Each point is reached from the start by the listed moves, each made once or not at all, plus a little noise. Say if it took an odd or an even number of moves. Then give how often each move was made.
In the rows, 128 means zero.

Moves:
(1): [108 144 155]
(2): [153 121 150]
Start: [139 104 147]
Points:
[139 102 148] => even (0, 0)
[163  96 169] => odd (0, 1)
[145 113 195] => even (1, 1)

Moves:
(1): [140 136 142 127 130 105 136  97 150 125 119 125]
(2): [134 119 137 148 145  92 117 123 143 130 134 126]
(3): [138 122 128 125 124 134 123 126 116 113 131 101]
(4): [121 115 113 121 129 144 113 153 143 127 138 148]
(5): [139 145 147 118 110 141 121 143 145 123 147 150]
(6): [124 112 122 132 111 123 123 156 124 136 108  93]
(7): [145 134 129 119 142 141 119 120 134 124 136 132]
(8): [137  88 158 141 132 130  98 117 155 142 141 136]
(9): [128 128 151 125 129 139 110 122 135 122 148 125]
Start: [129 136 119 103 134 117 120 113 129 141 128 125]
Points:
[154  89 169  89 117 167  34 154 196 145 176 142] => even (0, 0, 0, 1, 1, 1, 1, 1, 1)
[174  82 181 115 170 107  38  72 208 127 179 121] => odd (1, 1, 1, 1, 0, 0, 1, 1, 1)
[150 124 155 100 129 129  63 139 170 114 185 134] => odd (0, 1, 1, 1, 1, 0, 0, 0, 1)
[167  99 198 102 102 120  63 104 185 133 154  87] => even (1, 0, 1, 0, 1, 1, 0, 1, 1)
[171  92 199 112 137 106  41  98 220 128 189 141] => odd (1, 1, 1, 1, 1, 0, 0, 1, 1)

Moves:
(1): [124 138 122 137 142 137 143 145 147 116 133 134 127  87 144 129 141 107
 124 130 138 109 129 129]
(2): [126 134 130 120 123 134 107 125 118 116 139 119 128 119 148 146 121 160
 124 131 122 116 135 133]
(3): [138 141 115 124  87 138 117 147 110 130 138 137 134 142 132 122 101 142
 122 148 140 104 126  98]
(4): [123 124 150 142 121 131 111 139 154 132 145 126 123 117 130 126 120 128
 130 137 133 132 138 126]
(5): [124 129 141 131 122 119 111 142 123 125 133 157 117 117 120 135 137 139
 113 142 146 146 149 142]
(6): [131 135 121 131 141 130 137 138 123 138 114 122 134 117 126 136 115 143
 123 136 135 128 128 120]
(7): [126 118 137 120 129 124 139 127 124 119 130 125 127 139 129 128 141 136
 124 126 138 126 123 130]
(8): [127 132 144 124 140 121 122 119 126 138 128 136 131 120 126 122 137 134
 140 128 129 116 133 128]
(9): [144 133 118 125  95 121 127 121 148 129 132 136 123 124 131 132 131 132
 139 121 127 141 149 124]
(10): [139 134 130 125 119 133 137 143 122 143 117 139 126 127 115 143 118 130
 121 126 117 138 135 131]
(11): [149 141 118 130 146 119 129 143 118 112 140 131 133 123 109 108 113 110
 107 115 132 101 127 134]
(12): [131 146 132 129 106 133 140 115 137 110 136 119 138 134 121 126 130 123
 120 123 127 122 121 155]
(13): [117 136 132 113 129 137 139 143 139 135 138 123 155 127 151 152 106 139
 136 106 125 141 123 116]
(14): [125 133 131 117 135 135 127 121 130 110 121 108 139 122 114 138 116 139
 138 133 123 123 140 128]
(15): [135 120 121 117 129 130 130 116 122 140 138 138 129 122 128 134 124 139
 130 130 133 115 136 142]
(16): [120 122 107 123 125 132 140 127 152 130 129 133 121 146 148 119 122 131
 124 126 124 132 128 133]
(17): [125 124 121 154 127 127 130 130 119 141 136 146 117 129 116 129 128 138
 124 132 124 125 129 110]
(18): [133 124 127 144 138 134 134 125 133 120 112 130 128 136 127 118 117 117
 129 121 133 125 117 130]
(19): [116 120 132 137 125 122 121 113 120 137 123 127 122 112 131 114 123 131
 137 115 107 123 121 123]
(20): [131 143 131 110 122 128 132 118 118 116 135 126 118 114 144 127 120 127
 140 131 117 121 120 124]
(21): [123 146 137 126 116 132 114 118 136 122 137 120 118 111 115 141 121 132
 120 123 129 114 141 130]
(22): [133 137 134 132 127 144 131 131 139 128 133 125 134 114 122 123 121 128
 123 128 127 123 120 120]
(23): [132 124 137 130 139 127 128 130 121 139 134 138 126 122 130 123 128 123
 122 123 128 130 144 126]
(24): [123 134 143 122 123 161 114 153 121 134 138 109 113 138 121 116 126 137
 133 148 143 132 129 126]
Start: [124 121 135 129 129 131 133 157 113 123 137 132 117 126 129 123 122 117
 132 127 130 112 114 130]
Points:
[155 177 147 101 115 143 134 186 125 132 192 148 147  14 161 120  38 149
 155 116 135  29 163  85] => odd (1, 0, 1, 1, 0, 1, 0, 1, 1, 0, 1, 0, 1, 1, 1, 0, 0, 0, 1, 1, 0, 0, 1, 0)
[141 156 145 140 105 189 157 189 173 158 178 153 102  69 115 131  96 157
 135 155 146  87 189 142] => odd (1, 0, 0, 1, 0, 1, 0, 1, 1, 1, 0, 1, 0, 1, 1, 1, 1, 0, 0, 0, 0, 0, 1, 1)
[112 143 166  85 140 182 159 196 144 159 175 145 109  86 158 153 108 146
 126 114 151  85 152 143] => even (1, 0, 0, 0, 0, 0, 1, 1, 0, 1, 0, 0, 1, 0, 1, 1, 0, 0, 0, 0, 1, 0, 1, 1)
[115 183 160 137 105 215 172 202 104 105 167 111 139  69 147 113  43 153
 133 135 144  56  89  76] => even (1, 0, 1, 0, 0, 1, 1, 0, 0, 0, 0, 1, 1, 1, 0, 0, 1, 1, 1, 1, 0, 1, 1, 1)
[156 187 183 151  42 160 105 149 122 147 173 191  98  32  82 135  34 185
 124 150 131  64 184 113] => odd (0, 0, 1, 1, 1, 1, 0, 1, 1, 1, 0, 1, 0, 1, 1, 0, 1, 1, 1, 1, 1, 1, 1, 0)
[138 153 123  87 158 140 162 148 133  76 180 131 101  58 140 115  95 111
 109 112 141  31 154 157] => odd (1, 0, 0, 0, 0, 0, 1, 0, 0, 0, 1, 0, 0, 1, 1, 1, 0, 0, 0, 1, 1, 0, 1, 0)
[168 223 141 111  47 154  99 136 105  71 207 126 122  71 100 129  54 173
 117 134 117   7 150 105] => odd (0, 1, 1, 0, 0, 0, 0, 1, 1, 0, 1, 1, 0, 1, 0, 0, 1, 0, 0, 1, 1, 1, 0, 0)
[121 139 140 168 127 142 113 182 178 112 148 170  96  55 155 142 104 176
 133 157 158  97 182 127] => odd (1, 1, 0, 1, 1, 1, 0, 1, 1, 0, 0, 0, 0, 1, 0, 1, 1, 1, 0, 0, 0, 0, 0, 0)
[157 200 162 141  41 201  97 221 127 106 207 122 123 106  97 152   7 178
 103 119 142  64 176 105] => even (0, 1, 1, 1, 0, 0, 0, 0, 1, 1, 1, 1, 1, 1, 0, 0, 1, 1, 0, 0, 1, 0, 1, 1)
[172 163 164 119  27 162 110 195 101 107 191 169  82 105 106  88  60 144
 113 143 158  75 140 154] => odd (0, 0, 1, 1, 1, 0, 1, 0, 1, 1, 1, 1, 0, 0, 1, 0, 0, 1, 1, 1, 0, 0, 0, 1)
[131 183 168 115  41 195  91 221 145  96 172 111 138 115 142 163  33 208
 132 163 174 112 159 120] => odd (0, 1, 1, 1, 1, 1, 0, 0, 1, 0, 0, 1, 1, 1, 0, 0, 0, 1, 0, 0, 0, 0, 0, 1)
[156 173 111 121  69 181 152 207  90 132 181 142 100 146  81 117  54 167
  71 150 164  39 131 134] => odd (0, 0, 1, 0, 0, 1, 1, 0, 0, 1, 1, 1, 0, 0, 1, 1, 1, 0, 0, 0, 1, 0, 0, 1)
